Each wall is flat, endless, passes through zero and stands at right angles to its row. A trip goes straight from one point to another. Which walls does it cross, in order?

Walls:
(1): [ 53 -13  -8]
(2): [-8 56 28]
(3): [-35  18  25]
Trips:
[-56 -33  32] to [  9 -10  -4] -> 3, 1
[23  0  1] to [-38   1  19] -> 2, 3, 1
[ 32 -47  46] to [ 12 -44  -7] -> none
[ -3 -59 -18] to [  6  19 -15] -> 2
[-67 -27  26] to [19  9 16] -> 2, 1, 3
[ 13 -26 -36] to [-24 -39 -10] -> 1
[-35 -80  50] to [16 37 36] -> 2, 1

Walls:
(1): [ 15  58   4  51  -3 -28]
(2): [30 42 15 32 -6 19]
(3): [-44 -29  29   4 -22  52]
(4): [-54   0  -2  15  10 -40]
(5): [-40  15  -4  -2  -9 -33]
(6): [-30  30 -20 -18   2  13]
Trips:
[10  7  6 37  6 -4] to [ 49   3 -37 -27  26  36] -> 4, 1, 6
[ 79   9 -11  29   2   2] to [ 65 -16 -62  63  64 -58] -> 4
[ 87  32 -36 -27 -26  12] to [-13  -6  30  -3 -14  22] -> 1, 3
[17 21 24  0 14  8] to [-46 -12  13  18 -12  45] -> 3, 6, 1, 4, 5, 2

Walls:
(1): [ 52 -51  27 -13  25 -27  41 -28  17  12  42]
(2): [  7  17  -1  30  -2  37 -29  31  10  54  25]
(3): [ 12  36 -12   7   8  -7   3  22 -54 -42  45]
(4): [ 51  91 -12  12  36 -52 -46 -18  -4 -32 -20]
(5): [ 28  14 -22 -40  20 -49  15  16  10 -32  43]
Trips:
[ -3 -52  39   1 -40  27  20  74  70  59 -28] to [ 43 -17 -21  16 -20   0 -58 -74   7 -13   8] -> 4, 2
[-16 -10 -37 -27  -1 -39 -34  -2 -12 -22  -7] to [-24  -3  18  26  15  -8  22 -19 -68  19   9] -> 5, 4, 1
[ 36  30  56  -2  16 -48  20 -10 -64 -11   1] to [-49 -12  43   3  20 -23  -4  14 -25 -17 -55] -> 5, 1, 3, 4
[ 12  10  37  -1 -18  22 -60 -41  -1 -29  70] to [ 10  28  -4 -14  -3  45   0  25 -70  28  30] -> 1, 5, 4
[ -4  -7  -5 -14 -33  30   8   3 -11  32 -39] to [-38   6  14  18 -14  14  -6 -23 -18   7 -61] -> 2

Walls:
(1): [ 17   9 -33  19  12 -13 -47   2 -37  30 -31  19  22  30]
(2): [ 49  11 -18 -39 -22 -40  -8 -41   8 -46 -31   8 -38 -14]
(3): [ 20  19 -27 -10 -85 -23 -11  -5 -21  -2   4  26 -17  18]
(4): [  7  14  53 -22  30  16 -95  57  31  -8 -17  23  -5 -18]
(5): [ -5  27   4   8  25  11 -41 -51 -37 -29  14 -12 -21  39]
(6): [-31  22 -28   0  28 -13  36 -33 -13  -9  16   9 -14  -7]
Trips:
[ 39  -9 -50  29  -4 -18  10  26  36 -42  -7  34 -15  59] to [-35 -30 -27   5 -21  -5   0  36 -28 -28 -10 -29  26  49] -> 2, 5
[ 43  26   8  41 -24  64  17  23 -30 -14 -14 -43 -14 -20] to [-18  51   0  80  -8  -3 -15  16  24   5 -34  21 -52  13] -> 4, 1, 6
[ 73 -10  13  11 -20 -14  17 -19 -24 -45 -22 -13  25   9] to [  8  39   3  31  29   7 -18 -47 -51  33 -37  20  11  41] -> 6, 2
[ -7 -14  -4  11  39 -18 -52  -1 -16 -59  45 -25 -45 -44] to [-33  -2  14  34   5  61 -31  -8 -14 -16  33  20 -68  31] -> 2
[-36  59 -11  -4 -15  56 -31 -18 -19 -16  27 -76  48  -4] to [  3 -52   5 -20   6  44 -30  -7 -48 -58 -40  70 -27 -25] -> 4, 1, 6, 2, 3
[ 29  19 -27 -16 -30  33  13 -35 -26  -8  13  43 -10   9] to [-55  23   5 -31 -11   9  -5   3  48   2   5  20 -47  57] -> 1, 4, 2

Walls:
(1): [-28  19 -16 -13 -18 -80  -3 -88  -4 -30  26 -27  52  -8  36  74 -26 -36
 -54  -6 -24 -69   7 -56]
(2): [ 43  45  15  20 -18   8  37  90  24  -1 -38  30 -13 -17  51 -19  24  -3
   3  37  -1  10 -14  20]
(3): [  3   9 -10 -51 -10  13   6 -21 -58  12   5 -32  41  72 -74   9  25 -45
 -31 -46  45 -18  42 -15]
(4): [-19   4  12  -2  -1 -24 -43  -1  48 -46  33  -6  15 -20   7  17  39  34
  -9 -37  -7 -20 -35  -7]
(5): [-33  14 -43  18   2 -57 -10 -26 -21 -74   8 -25  17  10   5  16  -3   6
  37   0 -31  25 -40  13]
(6): [-28  31 -10  33 -60  30  47 -12 -37  40  26  -6  12  32  13 -21   0 -47
  10 -16  -3  -5  29 -25]
Trips:
[-10 -48  13  10  -6 -12  31  25 -36 -19  -9  20 -10  -4  15  -2   7   4
  42 -24  25  23  26  -1] to [ 44 -31 -12 -13 -26 -29   0  45  15  -4  10  33  13  10  21 -68  27  14
 -29  13  51  30 -28  18] -> 5, 6, 4
[ 34   7  21   7 -26   4 -10  52  31  -6  11  27  40  25 -41 -12 -30 -10
   6  11 -57   4  31  28] to [-53 -75 -34  -4  16  47 -20   3   4  22   7 -26 -23  -1 -21  13 -12  78
  21 -23  40  43  38  -6] -> 6, 3, 2
[ 25  -2  21 -37 -40 -13  12 -71 -21 -12  21  29 -20   7 -17  -4 -32 -18
   6  -3  13  30 -36  46] to [ 28 -47  -3   6  24 -45  64 -34  96  34  19   1  43  36 -12  33  66   3
  -4  26  -5  37 -11 -10] -> 6, 4, 3, 5
[ 30  21 -19  -8  30  17   1 -34   3  34  25  14 -18  26   7  17  15   7
  -8   5  15 -22  63 -44] to [-16  29 -31 -50  48  -7   1  -5  14  44 112 -43  29  14  12   4   2   6
  -3  -8  23   3  19 -29] -> 4
[ 12  37  27 -32   1  24   9 -50 -73  22 -89 -49  31 -35  -7 -36  11 -13
  17   7 -41  23  53 -40] to [ 12   9 -19 -16  26  54 -14  26  10   6   1 -22 -14 -20 -48  -9  22 -36
  32  15 -29  -5 -25  11] -> 1, 2, 6
[ 31  14 -27  46 -10 -28 -45  22   9 -28   7 -41 -44   7  48 -10  39  42
 -36  28  22 -42 -58  10] to [-19  15  -8  -3  21 -40  58  18  30  49  -1 -16  -6  -8  19  12  40  33
  23  -6 -30 -33 -40 -12] -> none

Walls:
(1): [ 75 -29 -11  40  37  51 -20   5  12  53 -16  55   7  -5 -71 -55 -56 -13
  30 -17 -41  45  -3   1  15  25  16   4  14  35 -24 -10 -21 -47  37 -10
 -41  65  -6 -15  40 -44   6 -44  -9  16  21  29]
(2): [ 30  38   5   1   1  56  22  10 -17  20  12 -25 -76 -41  34  33  -2 -28
  -9 -12 -26  -8 -46 -37 -12 -27 -31  27 -16 -33  -7  14   0   3  47  -3
 -22  46 -27  -5   1  33 -63  -1  25  37 -54 -83]
(3): [ 10  26 -51  12  21 -39 -24  -4 -23 -17   6  10 -13  61 -14   4  24  61
 -23  37  37   4  -1  38 -21 -46  20 -35 -10  -3   7 -19   9  17   4  14
  33 -29  -8  -8 -47  18  -5 -34 -46  14  39 -20]
(4): [ -8  10  43  32  22   6  24 -39  11  -9 -43 -49  -8  -4 -21 -15  26  -1
 -44 -15  11 -48  23   8   6  35 -44   1  25 -43  38   6 -32   3   9 -49
 -18  25  35 -28   5  56  16  23  14 -13  -2 -30]
(5): [ 39   0  14  25  35   7 -44  11  -5 -44  14   8  19  16 -37 -37  32  58
 -22  18   2  24  12 -11 -18   3  32  39  21   9   1  -6 -53 -38  13 -29
 -17 -14   6  10  53 -57 -31 -20 -15 -13  -1 -31]
(6): [  2  39  44   6 -27 -20  38  47  35 -31 -51  10 -32 -18  24  57 -22  34
 -10 -16 -16 -23 -49  11  45  17  50  -1  10 -32  13   8   7 -25 -18  28
  46  56 -11 -11 -17 -38  39  12  12   6   9  -2]
(7): [ -3 -10  -2 -61  11 -56  27 -32   5  -6 -32 -17 -88  66  21 -18   7 -16
 -21  14 -52  60  -2  27  21 -70   1   3   2   3  -9 -38  61  16 -10  -2
  17  31   4 -10 -88   0  33  -1   9  20  24 -12]
Trips:
[-23   6 -14  -7  62  43 -24 -30  80  29  29 -10  38  50  -2   4  10  34
   5  26 -12  21  30  46 -51 -32 -13 -57   3   2 -12  41  -6 -28 -37  11
   7  -6 -47   1 -19 -22  26  -7   9 -28  -5 -15] to [ 43 -18 -30  27 -14   3  42  50 -86 -29 -30  -6  16 -37 -22  11 -32  71
 -23 -41 -20   2  52  15  12  27 -25   6  13   1  30 -51  11 -15  37 -38
 -26  15 -26 -13  57 -32   7  41 -34 -45  44 -39] -> 7, 4, 6, 3
[ 24  16  -7   2 -47  47 -16 -21  48  16 -18  17 -16 -11  20   9  28 -10
  -7 -31  27   6  51 -24  51 -32  16   8  49  30  32  35  48 -41 -33   9
  -3  -2  -8   1  44 -22 -18 -30   8 -40  -1  14] to [-47  19 -18 -40  -9  11 -16  11  14 -60  19 -16  31  -3 -56 -14  90 -16
 -53  61 -32 -40  -2 -40  -1 -19 -11  -7  26   7  56   0 -22   6  36  45
  12 -14  24  59   2  -4 -26  -7  28  15  35  20] -> 1, 6, 4, 3
[ 12  12 -26  -6  14  62  -9  23  31  20 -50  15 -26  46  60 -13 -16  -5
  -1  13  51  19  84 -10 -58  -7  14   3   1 -14 -38 -39  13 -39 -63  19
 -51 -29 -28 -31  -5   8 -26  16  -5 -33  54  -5] to [  0  -4 -59  -7 -41 -29  21  74 -26  -2   1   0 -16  43   7  33 -39 -46
 -30  63 -72 -17  62  38  10 -20  -8   0   9  15   1  60 -45 -55  14  45
   1 -14 -23  27   4  18 -27 -36  54  31  62   8] -> 5, 6, 2
[ 13   9 -25 -24 -20   4  62 -42  -8 -42  67  38 -32 -66 -35  17  37  10
  38   4 -14 -20  -6 -59  12  37  11  43  79 -15  23  10 -14 -34 -44 -14
 -20  16  46 -22  59 -30  19 -37  27  23   9  24] to [-29   1   7  35 -14  27 -22   3  40 -44 -11 -29   5 -11 -21  -8  32  26
  16  45 -56  19  63   9  -3  -1   7 -39  -6   3 -18 -11   4 -21  19  47
 -36 -16  -3  -3  34  12   5 -12 -35  78 -57  25] -> 2, 6, 4, 3
[-52   1  -5 -16  -9 -39  -5  25 -36 -18 -25 -42  -6  10 -12  16  28  16
   0 -42  -6 -19  42 -12  14 -60 -31 -76   0 -13  15  -3   5  14 -26  25
 -29 -26   7  17 -12 -19  32 -30  -9 -39  -1  13] to [-14   3  11  46  16 -27 -32   3  13  12 -28   3  36 -49  27  -6  -1  47
  23 -55 -23 -15  24  47  40   4  18   8  62 -41  50 -26  41   8  40  39
 -38  12  -6  -3 -40 -39  -7  26  71 -33 -14 -13] -> 6, 3, 7, 1

Walls:
(1): [ 46  34 -11  10 -36   3  43  34 -65   6  56  53 -24  19  32 -62 -61   8
 -42   7 -25  -8 -18 -24  34 -15  25 -42 -26   6   6 -13 -13  26 -31 -19
  -5  -2 -47  25 -33  47 -39 -35 -30  16  -9 -10]
(2): [ 66  -6 -39  -1  14   7  11  33  10 -20  19 -13  31  -4   5  31   2  32
  29 -26 -19   7   0   8  61  29  -2  26 -70  51 -34 -32  29 -24 -24  47
 -18  27  20  20 -11  23 -10   7 -21 -23  -6  -1]
(3): [ 70 -29  20 -46  31 -19   2 -39  16  -8 -46  37  32 -14  -5  28 -39 -10
 -14  -6   4   0  -6   9  31 -12 -37  17  20  22 -42   3  11 -24 -16  23
  21  13  -5 -49 121 -49   5  -5  44  18  25 -40]
(4): [ 16 -22 -36 -39  10 -12 -24  -6 -14  54  -2  23  47 -28 -23  25  26   6
   2 -27  20 -18  30  34   6   0 -23  24  44   8   9  31 -31  -3   4   2
  -3 -17 -26 -19 -23 -59 -15 -41  12 -20  -2  -7]
(5): [  8 -21  36 -33 -31   3 -59 -39  12   5  22  21 -15  -3  11 -58  50  -9
  76 -20 -37  85 -34  21 -11   6  -2  28 -52  27  53  20 -10 -21 -33  22
   2  39 -11 -11 -18   0  17 -39  -2 -21 -30 -34]
(6): [ 43 -36  44   6 -28 -11  33  25  21 -15  -8 -37   0   4  47  31  27  34
 -35  -2  25   4 -19 -12  19  13  47  -8  31 -25  18   5  38 -37  -7   1
  32  15  34  17 -13  -9   7   3  40   1 -16  35]
(7): [-12  16 -28   7  -2  39  39  18   4 -25  -3   3   4  16 -32  -7 -28   4
 -36 -11  -8  -7   2   5  19  -7 -22  38  20 -39  13  -1  47  12  16  10
 -21 -24  53  18  27 -39  14   4  11  25  -5   5]
Trips:
[-37   0  49 -23   5   1  19   0  42 -51 -12   7 -16 -20   9  -4  -8 -14
  26   6 -21 -15  -8  38  36  20 -23  52  29  -6 -19 -23   6   3 -48 -13
 -28 -20   1 -15  19 -37 -33  -9 -27  21 -18   5] to [ 33 -16  32  49 -26  10  22  10  -8 -39  -7  -6 -13  12  26  -7   7 -12
  17  20 -28 -20  -2  30 -28  20 -15  20  22  -3 -34  -7   7 -18  46 -32
 -35  10 -24 -43 -25 -35   5   3 -25 -10  -1 -20] -> 2, 6, 5, 3, 7
[ 11   3  -6 -15 -22  -5 -21 -46   1  13 -41 -34 -31  18  -9 -38 -11 -37
   8  23 -15  31 -10  -5  19   1  26 -31 -31  -9  27   9  19 -20   0 -17
   6  -2 -12 -26 -45  25 -17 -22  12 -26 -20  18] to [-32  12   8 -25 -13  54 -26 -34  14 -12  36  13  45   2  -1 -11  21  28
 -27 -25  11 -19  41  20  -9  -4  -6 -54  28 -22 -11 -21 -36  12  -8   3
  -3  23  -1   6  10  37   1 -19 -12 -10  -3  16] -> 6, 4, 5
[ -2  46  -9  28  48  19  22  -9  43   9 -33  15 -35 -30  -8 -13 -28 -29
   4  13  20  18  10  -9  21 -17   5 -49  12 -33 -21  22  19  10  -2 -11
  11  54   0  -3   1 -28  11  -5  16   5 -34  -9] to [  0 -20   0 -13 -19 -22 -18 -34  -8 -25  44  25  19  -1  13  -3 -14 -23
   4  15  29  24 -27 -16  17 -44   9 -14 -50   2   5  20 -46 -14 -23  19
  23  17  10 -13  47 -23  16  12  13 -13  13  27] -> 5, 7, 1
[  0  41  17  12  11 -21  30  44  32 -19 -42 -13 -18  13  22  10  -4 -44
  -4  17 -32  33 -44 -19 -17  50   4  -6 -23  49  23   0  -9 -35 -10  32
  22  11 -43 -16  -7 -23 -25  48   8 -31 -10  26] to [-18   8  40  14 -43   4  -8  46  -5  -7   3 -25  56  -6   7 -62 -20  16
 -15  19 -30   6  31 -66  24   2   5  17 -20 -46  27 -12  18 -14  -6  18
   7  -2 -20  -5  -1 -30  30   9  24  11 -16  13] -> 1, 7, 2
[-20   6  26   3 -21  -7  12  22   0 -13  26 -20  20  -4   4  44  -8  53
   3  -8  30  48 -32  -4  -6  25 -49 -13   3 -49  21  38 -19  -7 -16  -3
 -28 -50  39  12  36  -9 -40  25   9   6  14   0] to [ 26  24  62 -16  -5 -14   9 -21   9 -58  29 -23 -13  -8 -26  75   7   5
 -14  -4 -36 -16 -21 -22 -23  -2  18 -50  13 -39  -2  37 -36  66 -27  11
  17 -14   2  45  10   9 -80  38 -52 -20  36 -12] -> 3, 1, 7
[  9  25   1 -40  16 -15   5 -24 -13  31  18 -29  14  17 -37 -49   2 -15
 -32  -1  29  34   5  29   3  35  21  33  -2 -36 -34  41  -8  50 -21 -11
  -6 -45  26 -15  11 -17  24  -6  44 -26   9 -39] to [-31 -34 -32  52 -19  12  44  -8 -24  40  17 -50  20 -31 -12  -8 -19   2
  11 -10 -33  43  -2 -12 -39   3 -15 -21 -18  -4 -60  17 -34   6   0  -9
  13 -47  26 -33 -29  24   0  17 -17  49 -31  -4] -> 5, 3, 1, 4, 7
[ 39 -27 -24  -6  17  26  -5  12 -41  -4 -16  36  31 -34  -1 -27 -11  -8
  -2  45 -13  -6  -7 -11  -7 -46  -6 -14 -12   0  15  21   4   4  -4  19
 -33  11  10  -5 -11   1  16  43 -19 -29 -53 -28] to [ 12 -46 -18  64  67   4 -47  20  13 -30   2 -32  44  20 -29 -14 -30  17
  23  25   2  -8  13 -12   4   7 -29  28 -31   2  12  11  -5 -64  -3   1
 -41  15 -40 -38  30  -7  -8   0  50  10   8  -9] -> 1

Walls:
(1): [ 53  31 -18  35  46 -41 -13   8  -3  40 -19  65  31  -6 -19   2 -17  22
  22  32   3  11  93   5 -19  -3  37 -22  49   9 -28 -32  -4 -20 -10  16
 -56  -7 -56  13 -23 -77 -58  -4 -37  17  42 -68]
(2): [-25  42  18 -22  24 -26 -25   2  13 -13  -5 -31   3  16 -34   1  13 -84
 -45 -17  49  43 -20  45  -4  20 -13  16  10 -39  36  21 -40  47  -3 -11
  79  48 -55 -50  -3   8   2 -31  47  30   3 -44]
(3): [ -54   11   26   -4  -31   37   64   16   -4    4  -15  -30   11  -33
   60  -17    0  -14  -31  -33  -35   11    2    0  -58  -27  -32  -40
  -24   25    6  -19  -57   -7  -11  -14   21  -17   -2    4   -8  -14
  -50    3  -10   -7   11 -102]
(4): [-26  -1   7 -46   8 -19 -37 -10  -4  17  30  30  14   9 -22  34  10  46
  19 -49  44 -43  16  12 -39  36 -19  -4 -29   8   9  23  25  -4   4 -13
 -68 -57  -2  13  22 -44  13  31 -23 -66  60  10]
(5): [ 39  22 -27 -32  23   7 -46  -9 -43  -2  50  -3 -20   4 -85  33 -19  25
  26  -9  33  52 -13  21  -5 -32 -11 -55  17  13  39  92 -35 -28 -60  36
  22  55  24  61 -22 -34 -14   7  -4 -39   5  30]
Trips:
[  2 -39  28  41   5 -47   8  18 -82 -42  -3 -15  66 -60  47 -50  20 -13
 -33  68  15  -3 -29 -23 -10 -11  -8  -2 -56  19 -21 -48  45 -13  40  17
  28 -11  38 -30 -14  -6  -2 -38 -23 -37 -12  54] to [ 57  -4  -7 -15  14   7 -35 -70 -15   4 -10 -39 -23  17 -15 -28 -28   5
  25  14  -3  26  17  19  -1  26  24 -35 -11 -55  -1  -2  27  -9   8 -38
  -9  23 -46  14  62 -28   8   7 -43  34  21   4] -> 3, 1, 5, 4, 2
[ 44  -4  38 -41 -17 -33  55  -7   7 -10  65 -48  -3  22  -1 -20   0 -24
 -25  90  83 -89  35  78 -16  -9  17  12 -32  -9 -14  68 -33 -63  -9  15
  -7  12  13 -11 -19 -13 -31 -42  66   2  29   9] to [  3  12   8 -26  -4  37  27  56 -25   9 -25  -2  12  67  48 -46   3  38
 -20  36 -20  -9 -13  60  34  48 -21 -36  68 -58  -6  -9 -36  -6  39  34
  -2  -5  13  10   5  28  54  53 -30 -15 -16 -33] -> 4, 3, 5, 2
[ 16  10  -9  55   8  57 -10 -55  18 -24 -41   8 -14 -23  -2 -14 -20 -31
 -47 -17  35 -51  -7 -31  10  16  44 -12  23  41 -34   1  39  18   2 -14
  11 -55  24   1 -35 -27 -52  -2 -27  17  15  26] to [  5 -43  11 -32 -17  -9 -48  26   0   5  31  13 -17 -42   0  26 -40 -28
 -40 -21 -11  -1  66  13  -3  33   7  -3  12  35  -2 -21  -9 -19 -62   1
  62   2   2  -5   0  26 -27  -7  28 -16   0  53] -> 5, 1, 2
[ 11 -56 -60  -8 -20  72 -22  31  36 -10  -8  46 -47  53  27  15   7 -25
 -26  33  44  -4 -89 -57  31 -25 -36  -8   0  10 -39 -20 -34 -45 -73  30
  31  93 -43  20  15 -22 -30 -30  17  26 -20 -19] to [ -1  -7  34  -4 -58  15 -24 -44  24  18  17   8  21  28  27 -64 -13  43
 -25  32   6 -17  10   2   8   1 -20 -11  21 -22 -20   0 -13 -46  -2   0
  -5 -15 -15  45   7  40  10  42 -12 -21   2  33] -> 2, 3, 5, 4
[-19  -2  -4 -42   4  15  49 -27  28  24  18 -31 -13  -9  -1 -38  -8 -38
  -9 -70 -40  -7  -7  10  52 -25  16  20  11   2   7  17 -37 -14   0  50
 -50   5  -5 -19  -5 -15 -29 -81  12   5 -47 -48] to [-19  33  20   3 -26 -33 -21  18  -9 -18 -34   8   9  14  25 -28  13  -1
  41  66  61  74   5  31  18  30  10  59  46 -53  35 -42 -19   7 -41 -12
 -15 -17 -23  31 -38  17  -1 -29   7  22  19   0] -> 1, 3
[ 33  -6 -17 -67  30  33  28  -6 -12 -20   1   6  -2  33 -17   6  52 -24
 -53 -15   1   2 -51 -13  29 -12  49 -16 -10   5  18  21  15   4   8  16
 -21  19  28 -16  -1  -3  28 -38  25 -29   0 -35] to [  0 -16  37  12   3 -13  25 -54 -26 -31  40 -56  32  -4 -67  18 -30 -41
   3   6 -44 -42 -31 -33  33  26  58   9 -39  -2  35  33  38  27  14 -12
  24 -86 -10 -31   5  13 -22 -36  -4   6  -8 -35] -> 5

Walls:
(1): [ -3  -1  22 -26  19  42  17 -16   6  39  -4  -5   4  27 -47  -4  43 -56
 -39  26  26   6  14 -19  26  37 -38  45  31  -1 -30  35  40 -12   5 -72
 -10 -28  40   7  18 -25  -6   8 -62 -22  29  -9]
(2): [  8  -4 -44 -25 -21  19  34 -23  -8  36  19  -1  28   8 -35  18  44  58
 -35 -21 -51 -29 -21 -22   9 -10  29  -1 -15  -6  -8  -3 -18 -58   7  25
 -29  14  11  13 -32 -24 -29 -22 -11  82  50  33]
(3): [-13   1  -5   1  -7  13  31  22  27  12  -1 -43  30 -26  -2   1 -23  40
  14  -7  14  -8 -17  20  -7  -4 -20  52   7 -13  28  15 -33  37 -51 -13
  14  26  52 -42  26  -3  11 -16  -8  18  11  22]
(4): [ 19 -18 107  26  17 -15   7  20 -34  39  35 -15 -54  18   2   9 -15 -58
  19  -9 -28 -15  54 -17 -60  52  16  -7   1 -51 -22  13  66 -28   9  17
  15   8  49 -17   5 -45  51  10  31 -74 -10  -1]
(5): [ 25  -7  24  -8 -12  12   2  23  72   6  12 -68   6  69 -63 -18 -52  15
  34 -39  21   7 -14  34 -30  37 -14  45  12 -10  22 -44  11  27  59 -14
  30 -49  41  81 -25 -31 -96  20  -1 -12 -36 -21]
(6): [ 19   8 -19  19 -15   9  27 -52 -39  32   5  -7   7 -23 -25  19 -31 -25
  29  34 -11 -14 -12  -5 -34  22 -33  21  -7  -2  47 -54 -27  -2 -12  -8
  21  -1  23   4  -9  22  55 -58  10  -5 -36   8]
(7): [  5  16  27 -59 -26 -46  -5   2  39 -28  11  23 -18 -30  52 -30 -19  35
  -1  -9 -24  36 -41 -15   9  15  66  11   0  -4 -22 -17  24  19 -16 -22
 -48   5  69 -59 -38 -26  19 -59  44 -26 -27   9]
(8): [-68 -49 -15 -36  18  18 -30  -9 -40  13  23 -13  16  45  10 -18   2 -27
  32  11  -4 -27  -5   9 -20   8   5  38   0  51   9   0 -25   8  17  23
  44 -58  26 -31 -27  20 -41  63 -18 -33  37 -19]
(9): [ 34 -64  31  52  23 -12  -5 -24 -21 -13 -24 -19  28  56 -47 -32  18  14
  50 -11 -13 -60 -22 -36 -15  51 -12  36   9  10  53  17  52 -32   3   3
  27 -22  -3 -26  42 -37  15 -23  15 -20  17  69]
(10): [  1 -37 -20  62  25  -3  24 -42  25  44  43  29  59  -1 -23   3  -3  -1
 -36 -27   6 -67   4 -24 -22  34  41 -13   6  -8  25  55 -14  37  54  34
   6 -28 -18  28  -3 -29 -15  27   8 -14  17   0]
(11): [ 22  11 -14  36 -53  59 -32 -12   4 -48   2  27 -23  14 -13   4   5  52
   5 -36  28   9 -37   5  62 -29 -33  41  15 -11  16  -5  28   1  -4  -1
  17 -33 -49  21  50   3  42 -53 -52  -1  59 -16]
Trips:
[ 29  67  20 -55  91 -38 -28  31  69 -51  -3 -24  15 -44   5   6  -2  18
  12 -41  -8  40   5 -20  -8 -17  -3  41 -55  51 -29  -1  14  -9 -23 -16
   7  -8 -50 -32 -30 -14 -21  -9 -24   0 -27  23] to [  0  18  24 -22 -40  10  18  66  28 -35  49   0  36 -18   8  49 -10 -18
   8 -15  50 -43  44 -13   6   9  28 -41 -58  -8 -12  33   1  51 -26   7
 -15 -11  -8 -42  14 -58  -4   3  32 -67 -26  12] -> 4, 10, 5
[ 45  -9   8  11  21  30   2 -27 -39 -38 -25 -11  29  58 -35  24   0 -20
   5 -31  27   5  14  18  36 -22  28 -22 -34   3  65  67  -3  24 -14 -18
  -5  19  -6 -13  32 -10  25 -35  -8 -32   0 -24] to [  8 -48 -32 -22  15 -31   1  25  27 -32  -2 -14  29 -15  42 -11  34 -37
  -8 -46  25 -30  31   8  23   2  -5 -49 -57  20   4  19  37 -11 -10  36
  38  -4  18  61  14   8  24 -24   6  -2  81 -25] -> 6, 3, 4, 1, 8, 2
[-41   1  -7 -47 -91  -2  30  -4  21  65 -68  11  50 -53  -4  45 -24 -22
   2 -41   5  27 -22 -52  36  57 -22 -14  19  60 -48  -5  10  54 -13 -12
 -29  47  14  -9   5  18 -23 -29  19  47  47 -30] to [ 32 -17 -32 -34 -15  28 -15 -38  86 -33  18  -1  13 -14  28 -66  38 -18
  46  32  -1 -74  37   8  40 -20 -30  39   2  45  -5 -35  26 -51  12  -1
 -57  -6 -10  26  45 -44  44  17   7 -24  16 -70] -> 11, 6, 3, 9, 8, 2, 5
[ 20 -22  10  20  50 -43  -6 -65  35   4 -29  43 -27  16  -5   8 -45  13
  -3  22 -72  -4  -6  32  -2 -42  -3   7 -19  -4 -64 -55  59  43 -19 -15
 -21  13  -8 -11  23 -27   6   6  18  22 -21  38] to [ 29 -30 -52   8 -10   6  60  26  17 -43  20  13 -82  16   3   7 -11  52
  48  18   5 -24 -11   3  -6   0   7  -5   3  22  11  -6  12  -1  31 -42
   6   2  17   7   5  -3  31  -2  10   3   9  58] -> 11, 2, 5, 3, 4
